Every row gives one point. Each copy is the shape, with its points in the same order, stretched, turned, moved and blurred by noise. Is it also mirrored, or only turned?
In the rows, zero is written as 128.

Shape:
[[156 181]
 [115  97]
 [135  77]
 [146 164]
 [104 143]
 [114 125]]
Copy 1, 6 rows:
[[160 190]
 [101 109]
 [106  86]
 [144 171]
 [108 155]
 [107 138]]
Copy 1 is: only turned
Copy 2:
[[164  86]
 [101 144]
 [ 63 154]
 [147 101]
 [163 125]
 [132 132]]
Copy 2 is: only turned
Copy 3, 6 rows:
[[161  56]
 [126 155]
 [150 181]
 [157  77]
 [110 106]
 [119 122]]
Copy 3 is: mirrored
Copy 4 (6 x 2):
[[ 71 111]
 [173 152]
 [203 130]
 [ 88 120]
 [105 171]
 [131 154]]
Copy 4 is: mirrored

Shape, 10 rows:
[[165 140 127 122]
 [176 139 129 105]
 [175 121 101 177]
 [ 65 143 137 130]
 [148 165 124 136]
 [132 107  88 129]
 [120 140 105 131]
 [119 128 101 117]
 [163 121 138 118]
 [ 54 167 101 145]]
Copy 1, 10 rows:
[[163  93 130 132]
 [175  89 147 131]
 [ 96  55 108 153]
 [127 182  78 111]
 [163  90 104 142]
 [ 96 106 144 165]
 [130 114 116 155]
 [123 124 127 154]
 [148 102 136 112]
 [119 157  66 158]]
Copy 1 is: mirrored
Copy 2 (10 x 4):
[[126 109 162 131]
 [129  94 166 147]
 [ 82 132 207 132]
 [127 139  56  53]
 [130 103 155  90]
 [ 70 110 139 125]
 [ 97 107 129  90]
 [ 91 101 117 102]
 [130 123 153 152]
 [102 115  73   7]]
Copy 2 is: mirrored

Shape:
[[115 156  85 172 161 179 145 161]
 [148 158 135  85 141  88 110 101]
 [ 66  76 144 127 109 112 164 184]
 [ 69 115 166 158  80 130 102 100]
 [ 94 109 107 133  82 123 176 104]
 [110 161 135 123 173 192  75 132]
 [143 164 100 104 137 151 127 148]
 [117  90  90 166 143 117 110 129]
 [ 86 151 127 114 122 127 116  92]
 [127 100 109 103 164 126 154 140]
 [116 133 113 128 137 145 130 155]
 [ 68 159 157 152 101 138 177 135]
 [157 166 137  76 176  88 171 109]
 [154 125 139 163 154 158 178 137]]
Copy 1 (14 x 8):
[[164 156 159 127 229 154 128  98]
 [ 81 110 107 115  99  82  93 194]
 [160 156  39 118 167 168 167 116]
 [185 151 135  98  75 198 109 153]
 [ 97 167 130  66 123 185 147 127]
 [193 175 118 178 167 115  75 155]
 [107 160 123 117 168 105  93 115]
 [129  97 141 145 172 205 168 157]
 [128 163 111 102 121 152  97 178]
 [115 141  82 154 170 112 166 161]
 [143 148 111 131 175 137 121 115]
 [182 190 111  57 125 142 114 119]
 [ 81 121  99 108 119  26 129 199]
 [179 133 159 119 147  89 162 124]]
Copy 1 is: mirrored
Copy 2, 14 rows:
[[127 120 116  67 119 143  81  98]
 [150 131 144 171 104 131 143 158]
 [120 147 102 151  51  65 146  87]
 [137 130 120 174 147  47 117 161]
 [182  94 130 126 116  72 130 139]
 [116 187 136 118 141 129  74 136]
 [158 155 119 112 112 147 120 129]
 [ 90  83 154 103  91  86 139 133]
 [160 132 136 158 122  86  98 170]
 [131 125 154 109  75 121 134  98]
 [133 145 120 115 100 118 123 116]
 [170 130  84 157 130 100  82 114]
 [165 120 145 160  93 169 126 112]
 [136 109 129  93 144 159 111  60]]
Copy 2 is: mirrored
Copy 3, 14 rows:
[[153 208 171 120 140 122 105 129]
 [139 106 140 163 113 181 143  73]
 [ 88  81 218  87 164 116 102 147]
 [ 75  71 126  76  96 101  64 141]
 [121 131 153  36 150 154 141 126]
 [115 136 128 210  84  75 116 109]
 [158 157 159 170 142 161 167 124]
 [153 116 144  89 147 111  77  99]
 [120 118 150 118  84 122 132  96]
 [131 136 166 138 156 139 147  87]
 [128 132 177 139 140 129 124 129]
 [ 75 144 187  61 108 145 101 142]
 [136 158 153 151 117 217 163  51]
 [ 96 173 118 104 163 169  90 113]]
Copy 3 is: mirrored
